Each wall is flat, endless, passes through zero and stands at right angles to its row. A trip goes straight from one point to another. List the walls that it crosses, first one first.

Walls:
(1): [ -8 -27  13]
(2): [ -7 -20  -1]
(3): [18 23 13]
Trips:
[15 60 44] to [-14  -6 -14] -> 3, 2, 1
[ 32 -20   0] to [ 6 -8 -1] -> 3
[ 0 11 35] to [-17  12   9] -> 1
[-23   4 -12] to [-6 -1 -3] -> 1
[-27   0 -23] to [-25 -13  -4] -> 1
[29  0 -1] to [ 39  13 -22] -> none

Walls:
(1): [-20  -3  31 -18 -29 -25]
(2): [ -5  -8  13  13 -20  -3]
(3): [  1  -4 -17  -9  -9  32]
(4): [ -5  13  21  10 -15  -4]
Trips:
[  2   5  10   7 -11 -28] to [  5  23  11  -3 -19  -6] -> none
[10 32 46 -8  5 14] to [-12  11 -17   3  26  23] -> 2, 1, 3, 4
[ -9  26  19  47  -4 -19] to [ -5  10   3  11  18 -18] -> 1, 2
[ 7 -9 38 -5  1 -6] to [ -7  23 -26  39  23   8] -> 1, 2, 4, 3
[ 60  29  25  -5 -60  16] to [-30 -19 -17  -2  -3  27] -> 1, 4
[  9  13  -1 -16   5 -24] to [ -3  26  -7 -42   8  -4] -> 3

Walls:
(1): [ 30  -2 -25  15   7  15 -41  24   9  19 -17]
(2): [-8 -2 -4  9 25 15 16  9 -5 -2 19]
(3): [-21 -11 -40   0  -6   4  -5  -1  -5   7  -8]
(4): [ -6 -12   4   2 -18 -27 -18  -5  16  27 -28]
(5): [ -8  26  21 -22  -1 -32 -28  17  12  14  32]
Trips:
[  0 -11  19  23  -8  -7   1   1   5 -18  19] to [ -5   0   5 -26 -14 -12  20  25  48 -11  -9] -> 2, 4
[ 11  34  -3 -15 -11  24   7  11 -30 -14   6] to [  3 -18   2  -9  22 -12  30   4  14   0   0] -> none
[ 22  -5   7 -10   0 -34  32   8  -1   1   3] to [12 33 36  0 12 -7 18 16 -8 -5  1] -> 4, 2
[ -9  16  -4  12 -13 -10  -9  -3  10  20  14] to [-13 -16  14 -39  11 -21  -6  -5  -1 -26   7] -> 1, 3, 4
[-9 13 19 -3  3 16 -2 28 12 21  3] to [  4   9  19  13   0  31  19 -26 -17  -8  30] -> 4, 1, 5
[-2 20 -3 -2 21  0 -7 25 -5  0 13] to [-19  17  60  10   2  -8   1  22 -20   7   0] -> 1, 4
[ 18   9  -2  19   9  -1   5  -7 -11  -4   8] to [ -9   8 -10  47 -30  -4  -6  -1   7 -24  26] -> 1, 3
[  8  34  16   2   8 -10  13 -26   5  20  -9] to [  4 -17   1  -7  10 -20  10  -1  29  -5 -16] -> 5
[ -2 -23  10  20  13   5  -9  -3  -7  -7  -7] to [ 17   5 -10 -22 -20  -7 -10   1 -15  -8   3] -> 2, 3, 4, 5

Walls:
(1): [-27  -2   0 -14   1  -6  -4  36  10  13  34  -6 -30   6]
(2): [ 14   6  17 -12 -16  26 -39  -9   2  60  12   9  22 -21]
(3): [-13 -36   2  11  11  -2  -4   9  -3 -14   6 -19  -8  25]
(4): [ 27  -5 -12 -31  15  24 -15 -18  -4   7   9  -2  -1  14]
(5): [ -1   5  31  -5   3 -24  14   7   9  17 -18 -45 -19  18]
(6): [  4  -7 -24  16  -3  -7 -11  24  -2  -1  12 -22  -9   7]
(7): [  8 -20   2  -1  30   7 -36  18  14   0  -1   0 -23  -1]
(8): [-12  15  28 -11   4   8  -6   1  -5  -5  -1  -6 -14 -28]
(9): [-18  10  -4  -9 -11   9 -14 -20  18   7   0 -32  14 -38]
(10): [ -9  13 -19  12   1  -4   1 -13 -13   8   0   2  26 -15]
Trips:
[  2 -25   4 -25 -12  27  -6  13   8 -45 -19  -1  -9   2] to [  4   3  24   5  -8  -7 -51 -50  11  -1  -1  -7  -4  18] -> 9, 2, 5
[ 53 -23 -15 -22  10   9  30  19  -2 -11   6   2 -14   5] to [ 28  -8  18  13 -13  -9  10   1   4 -12  18  -7  16  28] -> 5, 7
[-19   4  18  19   2   5  25 -11 -24   4  -1 -32  12   1] to [ 21 -12 -17   3  13   7 -30   2  41  16 -25  -7  15  23] -> 6, 8, 2, 4, 7, 10
[ -1   5  11  -7 -18   5  45  18  24 -32  16  -6  -9   5] to [-13   5  43 -29  21  19  25 -13 -37 -13  12   6 -15 -19] -> 3, 4
